Each row is a point. Each copy is the shape, with its points in the same order, turned, moved and blurred by noise. Say if it was mirrored as well.
In the rows, 128 means zero.

Shape:
[[156 133 157]
 [ 99 198 134]
 [149  70  85]
 [148 113 116]
 [176 125 150]
 [150 167  41]]
Copy 1, 6 rows:
[[180 131 142]
 [150 153  67]
 [ 93 113 197]
 [123 105 156]
 [164 105 166]
 [ 72  81  86]]
Copy 1 is: only turned
Copy 2 (6 x 3):
[[135 100 152]
 [102  95  68]
 [172 200 163]
 [152 146 144]
 [145 105 162]
 [205 158  70]]
Copy 2 is: mirrored

Shape, 8 rows:
[[111 119 152 156]
 [162 120 147 156]
 [119 125  97 143]
 [118 142 141  92]
 [188 144 139  91]
 [110 123 122 143]
 [102  93 142 119]
 [116 104   7 113]]
Copy 1, 8 rows:
[[ 91  92 133 149]
 [121  92  98 170]
 [137 122 147 137]
 [113 139  96 107]
 [155 129  48 138]
 [105 116 133 139]
 [117  85 128 113]
 [220 146 193 119]]
Copy 1 is: mirrored
Copy 2:
[[136 108 104 148]
 [175  98 139 137]
 [112 102 132  99]
 [113 146 156 146]
 [170 136 205 135]
 [121 107 124 125]
 [107  98 136 170]
 [ 52  63 181  57]]
Copy 2 is: only turned
Copy 3:
[[132 151 104  95]
 [162 101 121  90]
 [ 98 117  94 120]
 [118 130 154 140]
 [155  77 172 125]
 [107 128 102 110]
 [ 95 152 145  92]
 [ 12  63  86 124]]
Copy 3 is: mirrored
Copy 4, 8 rows:
[[ 95 139 128 118]
 [116 135 113 161]
 [144 112 126 107]
 [141 157 177 124]
 [167 157 154 186]
 [122 124 135 109]
 [ 99 116 169 120]
 [206  45 145  85]]
Copy 4 is: only turned

Shape (12 x 8):
[[ 52  70 153 114 176  72 145  85]
 [ 65  62 120 105 124 111 174  81]
 [ 86  56 147 130 138 107 197 152]
 [ 93 169 111 156 129 108 189 139]
 [119 117 152 150 126 143 173 123]
 [ 76  76 118 113 161 137 116 111]
 [107 155 170 189  99 154  99 184]
 [195 136 118 206 117 161  76 213]
 [119 178 150 119 107 167 168 164]
 [174 136 149 147  85 110  98 175]
 [ 74 104 126  66 181 122 117 170]
 [107 118 175 142 166 118 200  81]]
Copy 1, 12 rows:
[[132  17 147 104 131  78 141 200]
 [111  49 105  95 144 125 167 197]
 [176  42 100  88 153 134 148 149]
 [118  98  95 149 140 101 149  88]
 [139  96 127 110 116 155 145 124]
 [117  59 163 118 170 140 127 191]
 [166 139 132 176 107 169  67 114]
 [154 176 150 118 163 183  22  73]
 [154 149 130 158 135 155 171 102]
 [162 182 127 107 129 133  73 132]
 [167  82 177 145 206 107 145 180]
 [132  51 149  90  90 116 179 118]]
Copy 1 is: only turned
Copy 2 (12 x 8):
[[ 79 113  98 157 127 233  79  65]
 [111  79  83 177  94 178  94  57]
 [ 92 109  92 167  39 183 117  97]
 [ 87 123 103 185 131 141 174 128]
 [139 137 102 163  99 161 146 109]
 [130  92 135 142 119 196 107  72]
 [149 208 185 162 106 124 140 133]
 [174 159 203 127 100 124 142 228]
 [130 154 116 126 104 104 192 102]
 [139 167 133 124 117  96 105 179]
 [ 81  97 155  87 110 180 123  78]
 [118 149  48 169 114 203 156 102]]
Copy 2 is: mirrored

Shape, 16 rows:
[[ 97 152 188  76 162  83  58 120 140  82 155]
 [ 63 136 196 105 137 121 106 145 168  96 174]
 [ 87 179  68 117 124 135 207 130  86 135  70]
 [105 143 213 115 147 128 115 168 135  89 127]
 [ 90 162 219  98 168 108  76 163 145  91 155]
 [145 182 111 178 170 123 214 117 118 134 116]
 [139 188  58 134 164 172 160 163 115 127 142]
 [ 67 145 203  76 204 137  94 108 110  71 181]
 [124 126 101 130 113 145 208 123 115 117 161]
 [141 112  45 167 108 111 129  88 135 136 110]
 [121 186 125 155  96 138 155 136  58 153 158]
 [116 111 193  51 173  89  99 157 139 147 165]
 [151  58  81 155 137 142 117 128  86 111  90]
 [138  88  97 157 145 158 120  69 114 181  89]
 [ 74  82  89 177 163 112 114 139 115 162 127]
 [ 83 144 200  79 154 165  76 138 170 117 144]]
Copy 1, 16 rows:
[[120 123 137  44 153  44  92 113 114 114 182]
 [ 78 168 136 114 143  38 105 134 127 122 174]
 [175 141 136 113 112 119 185 188 228 169  78]
 [129 163 166 112 142  35  86 131 134 123 118]
 [120 163 152  68 166  25  82 116 126 123 161]
 [183 170 155 141 164  98 192 228 154 125  81]
 [146 178 106 106 147 161 130 219 192 116 100]
 [ 67 110 159  58 198  32 111 141 153 116 165]
 [125 140 154 172 123 126 156 207 162 152 126]
 [163 120 116 137  85 163 199 178 118 102 109]
 [137 194 186  99 137 152 161 184 157 182 105]
 [126 130 124 133 195  77  71  92 131 135 177]
 [139  82 150 142 107 152 133 148 119  89  60]
 [134 122 153 152 125 155 208 116 149  81  87]
 [101 131  93 134 148 136 174 128  98 138  65]
 [ 77 166 136  91 149  44 102  95 159  79 165]]
Copy 1 is: only turned
Copy 2 (16 x 11):
[[164 118 121  70  66 106  99 191 173 161 154]
 [153 125 151  63  92 171  99 189 133 192 136]
 [ 33 110 120 171 184 173 109 183 140  87  98]
 [164 122 112  65 112 167 137 200 121 144 139]
 [184 139 113  59  90 151 123 209 162 172 153]
 [ 97 167 144 177 144 174 151 147 123  77  73]
 [ 99 161 101 146 195 177 100 105 159 108 115]
 [189 127 156  39  94 144  62 197 182 126 120]
 [ 77 130 170 119 164 163 112 122  96 112  96]
 [ 88  74 145 206 128 137 118  89 119 132 123]
 [102 156 170 153 186 154 121 163 116  96 179]
 [168 123 137  59 135  82 134 194 157 194 114]
 [131  22 130 145 160 139 145  94 124  96 122]
 [160  55 152 209 167 122 105 131 109 118  91]
 [137  55 179 167 159 174 146 133 175 157 117]
 [190 118 104  78 123 154  67 201 130 188 126]]
Copy 2 is: only turned

Shape:
[[202 206 185 184 144 173  94 150 167  67 183 189]
 [132 100 104 188  71 198 109  56 129 152 126  75]
 [112 195 143 130  87 122 102 144 118  66 113  99]
 [109 120  96 181  90 163 148 130 128 176 119 114]
 [ 85 138 146 105  81 169 140  63  48 186  99 195]
 [ 89 117  96 123  91 123 203 118  78 136 136 148]
 [110 165 154 173  69  86 188 136 149 174 109  78]
 [161 121 115 129  59 179 114 138 139 121 110 162]
 [128 107 162  74 168 161 144 178  87 113 110 201]
 [149 151 193 171  89 100 119  95 160  64 132 117]
 [ 85 117 173 108 182 192 129  54 117  72 160  86]
 [183 160 147 110 147 158 195  84 105 151 186 205]
 [112 168 112  84 144 112 128 138 162 180 195 184]
 [116 188 158  96  86 109  95 153  51  96 106 130]
 [174 154 150 162  83 112 165 182 172 164 191 126]
 [143 107 106 107 166  94 130 116 140  87 121  76]
 [ 80 184 154 120 135 144 145 102 178 146 106  89]
 [142 107  96 165 156 137 133  73  89 101 158 168]]
Copy 1 (18 x 12):
[[ 37 229 231 104 157  84 140 101 125 135 104 165]
 [ 96 117  88 231 195 109 146 116  73 118 145 110]
 [ 72 162 152 140 118 128 100 156 134 142 219 148]
 [107 100 102 174 126 110 165 153  51 142 132 128]
 [ 87 121  50 184  38 130 119  59 115 135 116 117]
 [ 82  58  95 138  74  98 152 132 125 167 146  99]
 [126 113 100 119 102  76 124 204  76  82 164 111]
 [ 69 134 107 187 133 104 152 137 135 152 122 197]
 [101 147 136 118  62 173 180 117 190 188  86 144]
 [ 94 145 182 125 161  96 107 127 157  73 173 136]
 [ 66 145 147 180 165 189 125 106 167 132 132  24]
 [ 59 148 112 106  97  55 135  90 157 163  48  82]
 [100 131 164 143  75 103  70 165 112 188  55 115]
 [105 175 126 139  62 127 109 121 158 175 212 149]
 [112 148 173 125 116  29 149 203 102 132 104 131]
 [135 102 137 121 184 147 110 161 169 173 153  96]
 [ 79 145 112 138 125 161  88 184  98 105 128  91]
 [ 90  89 143 136 157 113 136  55 129 180 115 108]]
Copy 1 is: only turned
Copy 2:
[[146  97 223 214 123  98  59  96 139 201  91 177]
 [127  74  72 159 100 135 121 131 156  37  82 155]
 [182 122 142 207  83 178 112 159  94 152 114 105]
 [161  81  65 137 100 108 115 165 146 103 140 165]
 [134  70  96  74 118  86  99 155  21  92 115 103]
 [166 115 110 114  90  92 165 184  67  99 173 151]
 [169 110  51 178  13 116 111 132 113 138 182 143]
 [184 130 110 125 126 132 100 131 107 125  77 182]
 [149 153 184  60 149 120 101 154  94 174 161 122]
 [113 139 148 208  38 140 117 114 109 155  91 143]
 [ 98  76 208 128  84 158 158 122 145  80 129  74]
 [137  89 182 126 132  41 127  75  67 127 168 166]
 [197  89 131 125 124  43 164 106 120 197 142 101]
 [181 150 132 176 117 148  84 170  46 146 128  70]
 [202 142 112 182  64  54 101 102 156 160 154 175]
 [127 157 126 169 116 169 192 120 148 140 162 113]
 [161  51 111 142  54 161 133 106 130 156 152  98]
 [ 88 105 151 158 152  88 165 155 107 111 128 155]]
Copy 2 is: mirrored
Copy 3 (18 x 12):
[[115 229  94 136  59 128 179 203 157  69 146  81]
 [129 100 220 171 208 129 177 173 143  95 164 142]
 [ 81 108 124 154  87 132 150  94 179  96 142 123]
 [ 97 105 184 139 189 120 119 178 130 119 101 143]
 [195  92 133 178 136  99  79 152  98 157 156 204]
 [160  70 144 106 150 109  64 140 147 115 102 142]
 [ 73  51 140 143 141 143 149 141  94  81  58 129]
 [119 125 158 113 130  74 168 170 150 160 149 120]
 [148 176 124  58  88 110  69 117 103 157 158 128]
 [137 119 142 152  73 157 205 123 136  74 115  89]
 [178 166 185 144 141 137 111  68 125  26 189 132]
 [204 156  72  97 140 102 107 199 103  74 135 137]
 [141 180  62 144 179  82  97 125 110 121  85  92]
 [ 97  91  84 151  79 142 111  98 152 148 177 137]
 [ 84 120 102 116 143 110 148 195  97  84  85  50]
 [131 132 136  70 171 170 157  64 153  93 127 108]
 [ 90 139 142 158 145 112 144  83  99  59  94 168]
 [200 156 143 115 161 169 114 158 176 105 138 129]]
Copy 3 is: only turned

Shape:
[[131 140 182 180  80 178 158 104 159 127 190  96]
 [ 66  71  94 143 141  84  77  93 138  89 101 124]
 [ 88 131  66 174 171 160 146 159 194  74 110 177]
 [122 148 174  85 116  58 105 102 157  53 137 174]
 [185 168 105 182 108 131  73 122 181 128  82 141]
 [176 140 171 112 151 109  73 173 121  60  93 117]
 [125 144 105  88 160 139 117  87 157 116 188 143]
 [ 99 161 146 114  81 134 120 127  74 140  85 128]
 [ 87 125 131 106  55 121  48 160 196 116 157 107]
 [113 140 149 195 133 114  87 135 100 146 122  63]
 [ 67 116 179 146 115 122  93 110 141 154  86  81]
 [134 101 147 101 130 107  73  99 129  93 177 156]
 [ 67 116 142  83 165 169 172 100  88 177 130 139]
 [ 69 109  68 179 112 154 144 163 133  66  96  62]
 [184 132 181 186 134  81 166 135 106 161  98  76]
 [154 115 127 107 132  83  65 137  70 167 109 157]
 [ 80 155 123 161  67 128 129 121  83  88 149  72]
 [182 134  63 125 100 163  66  83  99 156 155 130]]
Copy 1:
[[211 110 144 136 128 150 187 103 178  75 159 172]
 [105  45  91 131 117 101 144 151  51 122 180 103]
 [115 193 115 175 113 140 180 123  32 124 196 128]
 [140  77 128 174 113 201  88 165 109  99 115  75]
 [127 169 130  63 124 156 140 156 139 111 202  86]
 [151 142  47 104  88 161  79 136 121  94 117  82]
 [ 82  99 141 161  75 178 158 117 138 131 141 152]
 [199 105 109 116  91 113 141 177 138 181 127 107]
 [163  61  89  80 134 232 175 127  99 147 166 123]
 [166 104  81  68  97  95 175 168 130  83 139 146]
 [174  63  64 116 123 113 204 170 137 115 151  95]
 [120  60 134 133  72 169 115 103 118 103 131 105]
 [145  95 115 191  62  79 207 124 150 178 101 128]
 [172 131  51 129 151  94 153 133  60 142 196 190]
 [171 147 108  87 158  72 145 153 175  71  84 114]
 [125  86 127  60  64 110 120 141 124 152  92  68]
 [207  78 107 116 114 125 131 168 112 134 152 202]
 [107 101 161  59  63 125 127 107 165 166 181 145]]
Copy 1 is: only turned
Copy 2, 18 rows:
[[ 33 143 152  77  98 121  81 121  99 152  82 101]
 [182 113 119 103 124 136 137 141 103 115 197  45]
 [127 102 119 119 164 179 133   7 126 143 178 119]
 [114  75  77 115  80  68 128 158 135 183 194 127]
 [ 79 144 107 166 149  64 147  61 145  81 131  86]
 [112  47 114  94 158  83 177 151 181 104 134 122]
 [128 120 165 152 131 130 136 127  98 193 143 117]
 [105 127 132 132  58 152 163 165 140  85 115 138]
 [128  58  84 143  78 119 116 123 125 154  83  16]
 [123 145 114  66 158 134 154 167 107  75  82  91]
 [102 137 115  96  94 152 189 168 101 110 109  37]
 [121  80 138 153 124  94 106 163 112 160 170  96]
 [102 141 186 133  97 219 178 171 103 150 156 133]
 [166 129 152  41 102 168 143  58 151  81 111  63]
 [ 70 191 116  66 166 128 144 183 181 100 107 109]
 [131 111 126 179 147 124 148 208 152  72 148 116]
 [141 125 131  61  69 125 110 130 121 102  76 115]
 [128 146 206 214 122  92 108 133 126  85 106 105]]
Copy 2 is: only turned
Copy 3:
[[115  98 140 166  90 171  95  95  98  88  37  99]
 [133 145 135 153  71 111 120  69 183 185 162 180]
 [ 88 108 177 132 120 110 199  87 193 178 122  84]
 [127 104  93 104  90 140 166  99  94 209  82 216]
 [166  99 182  82 128 158 121 153 186 136  90 146]
 [163  85 115 127 135 172 141 174 102 207 150 158]
 [124 145 148 132  60 128 197 111  92 114 116 158]
 [ 92 149  87  92 150 182  98  99 120 123 138 149]
 [120  28 147 105  89 123  93  63 114 119 153 186]
 [187 136 130 136 107 188  74  91 130 133 150  99]
 [150 112  92 161 127 202  97  50 160 119 143 164]
 [140 137 147 151  79 124 136 116  72 169 116 206]
 [ 84 190  83 175 141 159 178  64 102  84 149 137]
 [ 89 100 110 145  77 126  91 102 197 166 162  55]
 [214 147  66 144 154 163  85 135 128 134  79  93]
 [176 182 127 106 157 128 111 121 100 144 175 188]
 [ 95 127  99 107  63 172  61  89 109 145 127  91]
 [124 174 193 103  87 131 101 166 113  78 136 172]]
Copy 3 is: mirrored
Copy 4, 18 rows:
[[ 46 159 119 185  79 129  93 129 122 224 154  99]
 [172 117  66 139  69 181  83  91 209 110 157 126]
 [113 129 111 138 199 232  64 126 173 136 165 138]
 [175 152 128 156  67 114  74 217 197 114 190 137]
 [125 147 123  36 108 173 110 131 134 181 196 154]
 [215 146 127 119 105 131 147 138 178 204 150 152]
 [ 84 132 131 131 102 161 101 173 171 128  86 113]
 [157 144  86 155  73 128 119 122  82 146 140 194]
 [ 74 168 119 145  71 109 101 100 221 161 158 209]
 [143 173  63 136  73 150 167  73 122 173 149 111]
 [141 179  63 137  71 105  77  73 131 152 135 139]
 [148 147 158 146  44 140 111 158 194 137 120 134]
 [136 112 125 185 112 131  78 111  85  92  51 139]
 [118  94  43 191 140 194 109  65 171 184 165 171]
 [152 129 102 132 101  82 160  80  68 178 182  74]
 [180 132 153 108  47 139 167 109 133 107 134 159]
 [ 95 122  39 205  77 147 152 124 128 175 157 160]
 [ 78  93 132  78  32 185 147 128 141 168  98 164]]
Copy 4 is: mirrored

Shape:
[[116 101  97 126 148 159 140 126  79 104  78 115]
 [ 95 127 175 152  82 115 112 109  75  61 104 155]
 [106  73 151 147  89 154  85 133 114  96 116 170]
 [ 86 128  98 138 141 125  68  98  92  88 124 143]
 [107  89 150 157 113 149  58  88 153  83  44 136]
 [173 174 131 155 164  99 158 140 133 175 146  97]
 [124 165 134 100 175 222 164 118 188 174 175   7]
 [157 110 128 103 186 133 139 144 105 196 186  93]
 [103 118  89 190  99 173  95 156 112  89 114 129]
 [154 154 118  95 161 156 119 119 174 131 155 141]
 [167 168 124  66 142 118 162 167 144 140 151 102]
 [173 140 142 121 169 129 112 132 124  97 172  74]
 [170 111 102 116 128  86 130 172 107 122 153  64]
 [149 156  96  98 100 159 141  71 168 176 166  39]
 [ 96 111  92 133 144 126 198  96 199 128 178  36]
 [169  86 120 163 127 173 110  83  89  71 114 172]]
Copy 1 (16 x 12):
[[174 126 124 197 119 145 152 132 145 164 104 113]
 [ 89 138 111 196 122 104 225 112  99 127 112  82]
 [128 171  80 145 119 102 221 146 111 161 115 112]
 [134 150  89 174  88 160 185  82 114 171 146  83]
 [135 159  84 155  91  98 184  88  70 196  55 122]
 [103  81 102 100 159 155  78 117 145 114 132  83]
 [221 134  96  93 126 113  32  74 148  47 146 153]
 [149 104  65 110 175 171 103 126 181 121 177 141]
 [167 149  99 138  67 125 186 149 129 144 104  57]
 [130 188  96 115 144 162  89 111 111 130 146 116]
 [102 149 143 115 155 181  90 126 159  88 136 138]
 [118 129  54 151 119 178 105 113 130  82 126 124]
 [102  91  99 127  97 191 132 151 170 104 126 143]
 [179  97 132  83 109 147  85  95  79  84 172 163]
 [142 105 117 128  56  88  43 119 141 106 186 158]
 [150 152  65 196 132 142 170 173  64 165 114  90]]
Copy 1 is: mirrored
Copy 2:
[[115  68 110 115 143 160  72  47 149 163 150  97]
 [ 75  96 105  65 141 182 168 124 160 181 141  82]
 [139 110 117  86 126 177 145 130 146 185 118 136]
 [ 96  90 116 140 154 180 160  52 121 171 127  86]
 [ 76  63 142 102 101 192 129  94 106 190 100 175]
 [ 86 131  83 184  95 128  55 113 123  73 142  64]
 [116 164 170 170  61  33  72  37 174  59 137 137]
 [172 157 103 160  93 100  73  86 104  98 144  63]
 [108  94  76 136 128 192 122  69 193 161 108 131]
 [128 123 173 178 131 128  91 114 133 112 102 101]
 [136  88 138 164 119  95  88 131 146  59 145  64]
 [103 110 109 132  94 107 114  80 129  80  83  58]
 [144  72  45 137 111 106  96 104 133  78 122  79]
 [ 94 116 124 192  91  13  96  80 151 122 136 124]
 [ 87 148  96 143 161  45  89  61 128  64 136 170]
 [113 105 127  99 153 174  82  93 152 213  68  83]]
Copy 2 is: mirrored

Shape, 18 rows:
[[166 129  83  93 108 155 106 139 123  90 116 107]
 [ 63 119  80 182 139 143 205 109 118  54 172 171]
 [140  95 118  96 116 144  91 159  88 122 122 190]
 [151 155 143 104 154 134 179  51 111 112 136 121]
 [135 101 125 121 122 127  54 140  84  85 125 116]
 [114 161 140 106 131 141 158  54 177 173  99 142]
 [119  75 111  94 153 114 168 127 172  72 171 118]
 [153 102 115 133 121 124  93 189  69 123 117 122]
 [173  80 106 126 124  95 104 133  86  92  91 139]
 [196 169 118 124 133 123 136  68 166 149 164 145]
 [187 102 107  83 135 123  90 161  97 120  72 164]
 [108 150 114 138 151 125 161  54 145 177 150 132]
 [124  89  54 124 105  96 144  97 135  89 142 114]
 [141 146 195 135  89 120 200  67 196 138 133 161]
 [140 178 152 142 147 126 163  79 201 127 100 144]
 [148 114 133  91 123  87  70 141 118  68 111 178]
 [ 97 106  71 105  87 139 176  73 137  84 164 118]
 [ 95  37  70 155 122 199 159  55 157  83 155 140]]
Copy 1 (18 x 12):
[[ 95 118 114 135 173  96 124  97 158 111 115 168]
 [113 159 179 160 145  91 178 133  36 113  84  64]
 [110 141 146  97 137 162 136  62 171 128 104 123]
 [187 131  62 153 159 103 167 125  97 149  89 136]
 [ 70 135  93 111 128 156 117 120 167  96  88 138]
 [214  96 101 115 135 102 206 141 126 140 152 148]
 [132 177 144 121 144  40 140 148 140 139  75 108]
 [ 83 143 128 132 119 165  80  98 157 135 117 144]
 [100 109 134 130 149 159 107 129 171 148  60 141]
 [152 145  81 106 197 111 191 145 119 188 144 163]
 [127 107 135 118 171 163  98  82 207 142 101 141]
 [189 154 107 141 129 124 204 163  93 148 143 151]
 [105 144 162 135 156  91 162 160 124 120  66 171]
 [186  85  95  72 123  71 195 139  81 207 122 116]
 [185  81  97 106 162  86 176 170 114 160 156 107]
 [113 124 120  59 171 149 118 119 174 111  70 111]
 [127 142 149 140 142  58 189 123  86 106  70 167]
 [ 86 139 161 185 117  62 249 127 131 132  75 110]]
Copy 1 is: mirrored
Copy 2:
[[120  83 147 154 167 149 121 145 142 105  78 148]
 [183 123  77 171  58  72 121 192  72 126 129 148]
 [106 127 161 148 153 166 159 170 103  74 138 105]
 [119 108 124 160  78 128 141 136 166 194  98 104]
 [125 109 162 142 156 207 133 143  91 116 126 167]
 [111 131  83  92 115 115 144 149 209 167 128  97]
 [173  93  98 198 136 119  80 128 127 132 157 108]
 [115 107 184 138 158 153 166 114  81  87 127 157]
 [116  95 169 175 129 172 160 132 137  89 147 173]
 [ 80  48 118 109  87 131 113 136 172 148 115  87]
 [ 84 111 195 163 170 158 161 150 153  78 141 136]
 [100 100  65 106  95 108 152 137 147 180 138 105]
 [156  59  78 178 124 136 140 145 133 106 132 163]
 [167 118 109  86  51 116 118 126 208 136 138  64]
 [124 114 125  83  90  93  97 150 207 163 142 117]
 [137  93 185 151 146 193 129 188 137 104 170 133]
 [181  82  52 176 110 129 133 163 136 126  89 124]
 [132 145  12 191  86 139  90 151 120  86 104 148]]
Copy 2 is: only turned
Copy 3:
[[149 108 123 176 178 132  78  91 130 117 139 132]
 [119  78 144 130  60 146 108 164 234 176 126 127]
 [116 147 192 120 151 154  98  75 131 106 144 138]
 [ 95 105  50 112 135 120 141 146 136 127 164 153]
 [138 120 151 166 116 156 106  69  83 112 117 122]
 [104  94 106  76 184  85 162 175 136  99 147 106]
 [138 155 133 178 101  67 105 151 161 163 146 134]
 [162 128 172 152 147 192 100  84  89 141 147 141]
 [141 129 146 147 123 163  61 114  85 115 165 139]
 [166 140  57  81 166 108 123 127 152 105 160 108]
 [129 153 169 146 181 164  70 105  99  77 172 154]
 [121 102  92  86 143 114 181 160 155 128 173  83]
 [151  83 135 159 108  95  81 130 149 140 187  99]
 [128 113  94  29 147  51 128 176 134 146 118 146]
 [144 114  83  83 164 104 133 204 147 101 109 124]
 [147 149 162 145 101 125  77 103 108  61 127 161]
 [116  61 116 147 114  74 101 119 185 156 169 115]
 [ 64 101 133 143 103 100  66 136 198 181 131  42]]
Copy 3 is: only turned
Copy 4:
[[125 151 103 173 159 148 107  97 106 162 126 130]
 [ 47 147 181 179 105 103 193 173 126 129 216 148]
 [ 98 166 138 111 145 116 110  93 172 132  93 102]
 [112  78 139 113 128  86 146  94  70 145 185 125]
 [125 185 106 112 138 132  79 124 119 118 108 156]
 [154  42 138 127 151  89 148  68 152 148 192 139]
 [135 134 202 137 121 174 176 122  95 160 151 146]
 [ 96 145 100 133 123 135 100 135 133 131  68 129]
 [ 86 147 115  96 127 164  69 133 128 163 127 119]
 [153  65 130 115 209  99 143 129  94 160 159 102]
 [111 148 110 104 140 132  79  89 154 185  87  91]
 [121  52 132 108 164  90 182 116 132 140 175 166]
 [ 89 127 148 149 171 182 136 128 116 163 169 170]
 [148  26 195 142 139 104 123 117 140 111 208  97]
 [186  57 143 142 139  89 132 130 145 173 204 119]
 [122 179 171 102 146 122  62 119 133 170 119 123]
 [ 78 126 172 171 165 153 164  95 106 129 192 171]
 [ 90 163 138 135 144 187 217 114 144 106 236 135]]
Copy 4 is: mirrored
